Rows are points. To make a cloud, some directions were put in groups of two or more. Within a group, all points are equally far from the middle, so they leave a hole (a ring in 2 directions, a hollow ball in 3). The other directions are filled evenly. Then the cloud was stretched, turned, moved and blurred a little. Count the holes, and give their numbers of directions, smallest first.
(in the rows, 128 means zero)

Cloud, 19 rows:
[[108 106 161]
 [123 180 164]
 [168 133 150]
 [132 116 180]
 [ 75 132 120]
 [145 151 183]
 [102 162  88]
 [116 105 112]
 [128 172 176]
 [166 154 142]
 [143 179 151]
 [102 181 109]
 [144 102 147]
 [168 133 146]
 [113 107 168]
 [124 131  86]
 [100 182 155]
 [120 181 105]
 [ 86 117 153]]
Holes: 1 (3)

Cloud (30 x 4):
[[125 141 173 108]
 [192 125 152 130]
 [104 129 163 144]
 [123 139 152 171]
 [198  79 172 118]
 [ 85 178  94 145]
 [132  83 126 113]
 [ 91 119 116 166]
 [ 72 167 117 193]
 [106 141 133 128]
 [144 182 152 114]
 [105 111 113 165]
 [120 139 129 171]
 [ 97 157 104 184]
 [113 190 115 133]
 [ 81 148 116 158]
 [138 164 148 109]
 [182 107 149 107]
 [162 125 154 146]
 [119 113 159  93]
 [162 101 180 147]
 [181  71 170 116]
 [106 149 143 122]
 [104 129 111 166]
 [ 95 170 115 163]
 [129 158 128 128]
 [ 92 128 108 163]
 [153 101 141 169]
 [189  96 176 126]
 [ 86 147 109 130]]
Holes: 0

Cloud:
[[163 115 125  73 144 152]
 [107 146 157 103  63 153]
 [111 116 169  93 146 115]
 [ 90 174 110 117  97 133]
 [153 100 132  71 142 160]
 [160 137 163  61 126 103]
 [ 81 154 139  55  95 168]
 [164 125 181 144 147 118]
 [137 100 161 137  79 168]
 [ 97 117  87 100  89 169]
 [ 86 159 105 119 118 104]
 [110  95 132 128 133 115]
 [127 113 131 157 133 117]
 [174  96 139 127 143 100]
 [165 141  95 115 125 102]
 [174 130 174 137 119  93]
 [121 132 202  67 113 147]
 [ 92 137 116  68 149 115]
 [117 140 169  83 120  93]
 [174 138 129  98 122 145]
 [ 84 100 105 101 103 184]
 [104  81 138  84 129 168]
 [123 155 153 128  79 119]
 [ 78 133 156  66 127 145]
 [112 120 101  54 106 126]
 [144 113 108 137 100 150]
 [ 74 155 154  92  79 165]
 [115 153 167  89 146 154]
 [ 97 104 154  98 137 124]
 [129 143 148 117  87  96]
 [146 104 190  69 109 133]
 [112 151 150  68 125  93]
 [133 148 151 107 105  81]
 [106  86 110 120  95 161]
 [102 122 171 105 115 106]
 [103 150 190  83 110 170]
 [123 134  86  65 150 103]
 [134 147  89  75 134  86]
 [117 115 165 148 107 113]
 [152 119 117  79 153 155]
 [139 153 181 113  85 156]
 [105 174 141 121  89 134]
 [155 105 154  85 108 181]
 [ 89 130 138 149 110 135]
 [191 114 186 109 136 129]
 [ 79 148  81  91  97 123]
 [153 141  89  91 161 106]
 [116  92 173  91 142 140]
 [ 99 154  92  97  88 161]
 [ 84 133 106  47 121 163]
 [129 100 101  84 108 116]
 [118  88 133  76 145 157]]
Holes: 2 (3, 3)

Cloud, 87 rows:
[[140 175 148 162 157 142  80 120]
 [111 198 171 106 133  82  69 119]
 [132 121 136  94 119 134 135  91]
 [167 137  95 133 171 171 159 102]
 [105 134 110 183 123 145 107 200]
 [127 200 157 143 102  97 112  85]
 [162 125 150 123 134  88 100 124]
 [148 114  80 207 136 101 123 162]
 [140 158 153 100 168 117 154 108]
 [141 175 146 170  95 124  74 134]
 [119 176 169 129  79 128 100 142]
 [ 80 182 172 147 166 146 102  92]
 [ 75 165 178 141 157 129 137 116]
 [111 163 152 167 107 114  88 135]
 [ 78 108 143 181 153 133 117 160]
 [ 63 190 172 177  81  92  93 149]
 [ 99 126 147 135 129 132 100 172]
 [154 153 152 146 101 160 113 119]
 [ 96 134 186 176 113 169 107 191]
 [167 167 144  89 149 133 147 114]
 [131 157 170 137 200 113 141 110]
 [140 119 152 142 141 150  90 116]
 [167 194 155  83 175 121 145 129]
 [187 158  95  91 112  99 104 124]
 [160 102 125  97 139 118  88 110]
 [ 92 118  64 143 139 131 119 105]
 [165 172 109 123  97  84 129 127]
 [133 116 156 131  96 164 103  77]
 [132 171 125 156  91 141 128 122]
 [158 106 103 153  93 169 141 131]
 [110 178 153 132 167 101 147 143]
 [103 115 121 145 129 121  83 144]
 [ 63 156 179 186  97 116 144 113]
 [116  93 110 197 103 109 124 175]
 [129 181 148  95 136 149 178 121]
 [125 163  81 109 161 129 112  88]
 [129 143 167 143  78 133 134 164]
 [146 181 136 131  76 115  64 149]
 [139 154  95  67 171  89 144  76]
 [166 180 116  87 175  92 142 140]
 [ 87 157 157 155  64 145 140 136]
 [132 145  80 138  73 135 112 144]
 [109 142 147 152 158 152 104 113]
 [122 142 128 100 155 136  80 104]
 [ 76 169 141 153 134 168  90 149]
 [138 178 119 152 161 114  72 130]
 [143 139 104 114 145  99 160 110]
 [103 183 144  97 137 150 113 127]
 [108 158 158 143 114 161  93 166]
 [130 208 137 119 156 114 129 129]
 [ 91 140 127 142 189 151 120 121]
 [200 190 140 105  74 115  85 113]
 [ 68 150 159 165 106 157  60 169]
 [187 147  97 104 128 131  82 153]
 [174 127 132 128 136 108 168 122]
 [ 76 137 168 150  99 136 144 137]
 [ 69 169 151 152 137 122 151 153]
 [118 129 139 137 153 116  78 120]
 [103 112 144 185  89 174 106 172]
 [123 184 150 159 149 147  78 139]
 [ 99 140 131 135 161  93 109 112]
 [168 126 107 150 153 176 176 122]
 [142 179 140 141 126 172  77 172]
 [137 153 175 137 118 133  74 103]
 [ 72 130 137 128 111 140 114 144]
 [115 150 101 188 123 130 114 153]
 [ 77 148 133 218  79 133  77 150]
 [115  87 129 154  71 102  91 134]
 [118 138 162 151 156 151  77 165]
 [149 146 144 131 171 181 143 166]
 [131 110 132 180 116 183 151 163]
 [160 126 148 146 192 133 123 127]
 [112 127 152 147  86 144 107 165]
 [150 150 100 101 140 117 136 153]
 [ 99 154 142 168  98 159  96 103]
 [ 50 141 151 183 108 145  92 140]
 [ 95 167 154 140 145 132 168 162]
 [139 160 177 128 146 139 175 100]
 [133  99 163 131 142 123 145 150]
 [173 161  88  97 176 132 107  87]
 [122 118 122 135 107 108 124 118]
 [110 105 112 171 100 131 105 146]
 [ 56 175 164 176 105 126  70 182]
 [163 137 113 123 150 192 173 115]
 [152  93 100 122 130 132  63 132]
 [180 126 108 135 134 118 137 165]
 [116 138 139 129 132 119 112 167]]
Holes: 0

Cloud, 91 rows:
[[163 168 117 183 101 146 120 128 134]
 [153  46 155 139 126 174 166 178 112]
 [133 126 179 181 119 173 154 103 147]
 [161 119 123 156 116  70 129 104 118]
 [152 136 104 149 170 159  93 125 129]
 [179  68 174 149 127 166 123 187 146]
 [107 137 134 195 130 104  85 118  65]
 [174 130 134 177 126 156 113 113  94]
 [128 133 175 159 123 182 120 166 113]
 [107 146 157 196 121 180 159 119 150]
 [131 160 140 133 142 131 188 135 120]
 [164 172 102 189 111 110 146 122 104]
 [133  64 116 114 147 127 125 119 177]
 [113 158 100 136 162 100 108 167 109]
 [ 90 125 173 162 124 162 154 129  98]
 [ 85 105 134 137  99 103 149 165 146]
 [115 118 111 195 108 140 109 103 131]
 [103 135  98 223 160 105 123 124  59]
 [113 125  83 169 148 135 128  90 152]
 [116 106  89 137 137 150  85 145 120]
 [165 173 139 133 125 158  98  83 116]
 [106 104 121 215 131 126 128 113 150]
 [ 88 127 135 185 109  65 121  90 129]
 [ 90 186 117 142 135 100  85 123  79]
 [108 118 142 168  90  65 115 117 106]
 [108 163 145 165 128 141  92 125 158]
 [ 95 140  89 154 130  98 120  84 154]
 [136 131 110 146  77 132 117  93 145]
 [112 174  95 133 172 129 162  92  89]
 [135 108 143 191 171 111 181 122 140]
 [118 129 134 157 165 116  58  97 101]
 [152 118 164 104 141 183 141 134 151]
 [138 143 132 149 172 145 111  76 159]
 [109 175  92 178 107 119 132 169 108]
 [136 171 146 168 116 117 117 133  68]
 [167  68 144 185 141 164 171 139 151]
 [142  96  88 195 162 151 129 132 139]
 [ 66 137 147 131 124  88 129 115 117]
 [162 108  97 136 135 184 159 157  89]
 [113  90 102 201 159 158 124 136  99]
 [104 147  55 128 153 132 132 175  74]
 [120 183 156 172 110 128 105 110 154]
 [112 124 118  93 156 109 159 142 148]
 [137 127 107  99 111 156 150  97  97]
 [127 218 107 199 109 129 132 144 106]
 [101 144 119 155 110 193 177 138  88]
 [110 104 115 152 102 167 129 151 102]
 [148  88 161 155 129 190 180 140 149]
 [118 187  85 209 138 122 108 133 125]
 [129 153 125 137 184 157 121 107 100]
 [ 85 122 153 115 139 167 107 141 140]
 [ 85 100 111 155 159 153 143 126  98]
 [177 119 143 141 144 187 130 171 135]
 [141  57 157 148  98 165 141 163 133]
 [130 119 109 144  90 181 150 142 134]
 [158 115 123 189 114 177 147 133  96]
 [103 147  68 136 132 155  99 143  80]
 [134 149 176 120 122  90 140 107 139]
 [119 147  67 167 155  94 127 139  99]
 [122 118 109 149  89 151 127 176 151]
 [112 104 165 124 178 103 111  92 109]
 [132 134 158 112 141 176 169 140 103]
 [151 161 126 165 169 111  93  86 158]
 [106 106 154 188 113 144 142  99  90]
 [174 110 171 185 117 124 114 148 152]
 [150  89 172 138  89 123  82 151 160]
 [111 115 155 177 138 162  95 169 108]
 [ 87  89 146 149 150 114 150 162 172]
 [ 73 139 161 195 140 113 165 144 115]
 [144 156 162 128 120 174 126 101 135]
 [139 117 127 113 173 144  94 145 105]
 [166 108  97 137 154 141  89 117 133]
 [112 142 160 139 115 173 127 193 169]
 [ 76 144 123 141 116 148 179 181 152]
 [161 190  87 140 139 100 121 117  89]
 [ 86 143 184 147 116 100 139 145 139]
 [137 140 199 170 109 114 105 111 168]
 [ 96 167  85 175 106 116 125  76 144]
 [150 159 163 142 106  79 104 125 124]
 [ 94 108 125 164 168 101 116  63  91]
 [154 123 152 110 159 149 100  96 145]
 [111 120 206 183 123 135 143 183 167]
 [161 120 107 149 122  81 132  96 137]
 [139 109 118 150  88 170 139 163 144]
 [113 109 130 182 105 160 133 110 115]
 [116 175  70 201 141  97 109 118 113]
 [149 165 101 196 167 111  89  99 141]
 [129 195  85 215 113 161 117 130 120]
 [149 151  44 173 156 163 119 107 122]
 [102  73 111 141 135 133  98 126 117]
 [137 147 181 180 108  93 111 149 132]]
Holes: 3 (2, 2, 2)
